Every row gives one point. A path goes straight from each point to the next, and from the last back to the first. The post is the endless flat space through its rows: a point in 2 columns, a line in 3, a plane in 4, and so on, so that a path can go around it. How many times does the path go around the post? Going back the other way cancels.

Post (1 x 2)
[[7.0, 4.3]]
Path (21 x 2)
[[-12.1, 9.4],
[-5.5, -21.9],
[19.5, -17.1],
[32.5, -0.5],
[12.3, 13.4],
[-16.1, 28.4],
[-3.1, 3.5],
[4.9, -15.6],
[24.2, -15.2],
[26.1, 12.1],
[0.4, 32.1],
[-26.1, 6.1],
[-6.3, -19.3],
[18.5, -18.5],
[15.2, 0.5],
[6.4, -29.6],
[-3.4, 1.7],
[-10.2, 31.6],
[10.3, 16.9],
[15.0, 13.2],
[-1.1, 37.9]]
Times around: 2

Post (7 x 8)
[[28.8, 7.0, -13.3, -17.2, 2.2, -11.6, 8.2, -8.9],
[3.2, 7.6, -18.6, 21.9, -35.9, -34.8, -15.0, 44.8],
[26.2, 21.2, -34.5, -21.1, -17.3, 10.2, 32.0, -0.3],
[2.5, -8.2, 6.2, 1.8, -11.3, 13.2, -22.2, -12.9],
[2.1, 3.0, 17.4, 3.7, -18.7, 3.1, 2.8, -32.7],
[-20.4, -26.0, 34.0, 8.2, -1.8, 8.7, -8.0, -22.1],
[-2.7, -11.7, 9.5, 17.9, 10.9, 10.5, 2.8, -37.4]]
Path (28 x 8)
[[36.3, -19.4, 14.3, 4.4, -12.9, 11.2, -23.8, -19.3],
[29.3, 20.9, 8.3, 15.8, 5.5, 11.3, 32.2, -27.8],
[0.8, 28.6, 5.9, -4.6, -9.9, 7.6, -0.5, -7.4],
[-12.2, 7.0, -6.0, 1.2, -4.1, 6.8, -18.7, -11.8],
[13.9, 0.9, 8.5, -9.5, 16.9, 20.9, -19.4, -15.0],
[19.1, 3.2, 4.8, 10.4, -38.0, 19.9, 14.2, -17.7],
[23.5, 0.0, -9.7, -22.0, -27.3, 13.4, 14.5, -14.2],
[-17.4, -5.7, -12.3, 38.0, 17.6, -43.1, 11.5, -20.9],
[20.9, 24.2, -27.5, -30.8, 10.8, 29.4, -30.6, -20.9],
[24.4, 11.6, 22.0, 0.7, 12.7, 4.8, 23.0, -15.9],
[23.2, -6.3, 7.1, -1.8, -12.5, 42.3, 5.3, -21.0],
[28.6, -24.1, -17.3, -2.5, -27.3, -1.3, -8.6, 3.3],
[1.8, -0.9, -26.0, -20.1, -10.1, -1.9, 16.9, -15.7],
[-11.6, 22.2, -6.1, 6.2, 1.0, -6.8, 16.1, 2.0],
[4.3, -2.7, 30.8, 3.7, 6.1, 10.1, 27.0, 6.0],
[35.7, -16.5, 6.0, 0.1, -9.5, -7.0, 13.4, 6.1],
[22.6, -18.9, 2.7, -20.5, -28.8, 2.9, -24.6, -24.8],
[-4.6, -9.8, -11.8, 24.0, -4.2, -9.3, 7.9, -23.3],
[15.1, -13.1, 15.6, 15.2, -23.8, -16.4, -6.5, -5.1],
[22.2, -1.1, 16.1, 3.9, -1.0, 1.6, 9.1, -32.3],
[7.2, 22.3, 5.9, 0.7, 11.4, 5.7, 5.9, -8.5],
[-8.4, 4.1, -7.9, -11.5, -8.3, 8.5, 14.0, -17.6],
[3.7, -12.5, -7.1, -7.2, 0.2, 6.2, 7.4, -29.1],
[6.3, -34.9, 7.4, 17.5, -17.6, -3.2, 0.0, -2.8],
[11.6, 8.7, 19.8, 41.3, -12.6, 10.7, -19.1, 1.7],
[11.6, 33.5, 0.8, -7.2, -7.3, -13.4, -7.6, -11.2],
[-30.8, 2.7, 13.3, 24.0, -47.1, -8.6, -16.9, -8.3],
[2.5, -16.9, -31.3, 13.4, -13.2, -6.0, 14.6, -22.2]]
Times around: 0

Post (13 x 14)
[[-22.1, 0.1, 27.5, 10.0, 4.4, -11.0, -17.1, -16.5, -8.4, -32.3, -16.2, 15.0, 1.7, 43.1],
[0.5, 9.3, -1.3, -11.8, 24.3, -14.0, -14.5, 24.2, 0.2, -13.5, 8.9, 25.9, 18.7, 7.3],
[32.6, -5.6, -41.6, -16.3, -1.9, 2.0, 21.0, -21.8, 0.1, 14.6, 7.9, -9.5, -30.9, -15.9],
[-13.6, -15.4, -18.2, 27.9, -2.2, 13.8, 19.6, 5.5, -6.8, -11.6, -22.9, -1.6, -9.0, -9.8],
[-8.0, 43.4, 7.3, 10.1, 3.7, -1.2, -5.3, 5.5, -3.5, -16.5, 11.4, 1.0, -10.1, -14.1],
[11.8, 12.7, 4.4, -19.1, -17.1, 3.5, 5.0, 8.1, -30.4, -10.2, -0.1, -5.6, -4.8, 20.2],
[-19.1, -22.0, 1.7, -8.7, -0.2, -14.0, 6.8, 8.4, -11.8, -0.5, 16.9, -7.8, -14.2, 0.1],
[18.6, 3.7, -4.4, -15.2, 4.2, 14.8, -22.9, -1.0, 0.6, -10.4, -13.1, -27.3, 15.9, -2.7],
[-3.6, 4.9, 7.2, 26.0, -8.2, 0.1, -19.0, -17.6, -16.8, 25.2, 1.9, 11.8, -19.2, -9.7],
[-13.5, 14.9, -9.4, 17.3, -18.4, -10.0, 0.4, 3.0, 0.5, -6.5, 17.1, 6.2, 3.0, 10.9],
[18.8, -11.9, 8.0, 34.9, -10.3, 22.2, 19.3, -3.5, 21.1, 62.4, -39.1, 6.8, -15.3, -4.2],
[0.1, 31.9, 1.7, 4.1, -2.2, 18.4, -16.3, 10.4, 2.0, -23.9, 20.5, 14.8, -19.9, 19.9],
[-4.0, 2.3, 1.0, -28.2, -8.1, 15.4, 14.0, -12.8, -12.6, 18.5, 3.3, 17.0, 4.7, 21.7]]
Path (23 x 14)
[[3.8, 21.6, -26.2, -20.9, 13.1, 9.1, 31.7, 1.6, 1.0, 23.4, -22.5, 30.7, -21.5, -24.5],
[13.6, 5.4, 12.1, -5.9, -3.6, -13.8, -42.7, -25.6, -18.5, -27.6, 9.6, -0.6, -30.9, -3.3],
[-0.1, -24.1, -12.6, -3.9, -13.8, 23.5, 18.0, -11.1, 5.4, -13.3, 22.8, -13.1, -11.4, -4.1],
[9.2, 23.6, 2.8, 10.6, 1.0, 1.3, 12.3, 9.3, -25.6, -6.6, 1.0, 27.3, 4.8, -15.6],
[24.0, 10.6, 11.4, 10.7, 3.8, 18.7, -13.2, -1.0, 4.6, -7.5, -4.4, 53.6, -45.0, -0.9],
[2.6, 13.2, 15.5, -8.9, -23.1, 2.5, 18.3, 19.0, 30.2, 20.2, 39.0, -6.5, 4.3, 30.8],
[2.4, -11.0, 12.1, 6.1, 20.3, 9.0, 13.6, -8.2, 4.5, 11.2, -6.3, 6.7, -32.3, 20.9],
[-34.8, 1.1, 15.6, 37.8, -8.2, 7.4, -7.9, 12.5, 5.4, 3.6, -17.8, -29.2, -27.7, 11.2],
[27.0, 19.7, 4.6, -17.0, -46.0, 21.5, -36.4, -2.6, -0.8, 24.3, 15.0, 15.1, -21.7, 33.0],
[7.7, -10.8, -31.2, 6.8, -4.9, -3.2, 1.7, -7.7, -2.8, 4.5, 13.4, 4.6, -42.2, -27.5],
[13.7, -31.4, -8.4, -14.6, -13.1, 1.8, 24.4, 11.6, -4.3, -7.4, -16.1, 31.6, -5.2, 20.8],
[-7.3, -3.9, 3.6, 21.7, 5.2, -22.1, 10.3, 13.1, 19.8, 16.3, 28.1, 2.9, -18.8, -16.9],
[17.3, -19.0, -26.7, 13.7, 17.4, 11.8, 7.1, -15.3, -16.4, 23.0, -10.8, -8.0, 0.8, 2.3],
[-31.9, -12.7, 1.4, -2.4, 13.5, -15.7, 4.4, -38.0, -16.0, 21.5, -8.9, -3.0, 1.8, 3.4],
[-17.3, 8.0, 22.5, -16.3, -0.6, 5.9, -21.1, 16.3, 2.7, 9.6, 4.3, -2.9, -8.1, 17.5],
[-20.2, 19.5, -34.5, -6.4, 5.5, -8.9, 19.9, 2.9, -5.6, -13.8, 27.5, 23.2, 3.5, 27.9],
[-10.4, 5.0, 36.7, 31.5, 1.8, 2.1, -31.8, -1.5, 4.1, 21.0, 23.9, -8.5, -28.0, 17.8],
[4.6, 13.3, -27.5, 1.5, 8.7, 46.6, -12.7, -3.5, 0.0, 15.6, -5.3, -2.7, -26.8, 14.9],
[-7.6, 24.3, 1.2, 21.7, -27.2, 31.3, -22.9, 15.8, -1.7, 10.1, 7.5, 1.0, -15.9, -1.5],
[-22.5, -0.5, 22.1, 25.3, -20.0, 4.5, -21.7, -5.6, 32.6, -29.5, 14.3, -7.2, -7.5, -1.2],
[23.5, -19.3, -6.3, -15.5, -13.2, 14.5, 38.7, 30.1, -8.1, 23.6, -5.5, -5.7, -3.8, 3.9],
[12.7, -11.7, 12.0, 32.2, 11.0, 20.9, 10.2, -4.9, -8.2, 38.3, -42.0, -27.4, 2.7, -1.4],
[-27.0, 6.2, -20.9, 3.5, 5.5, -7.9, -19.5, -3.2, -14.1, -4.0, 7.0, -22.1, 5.6, -12.4]]
Times around: 3
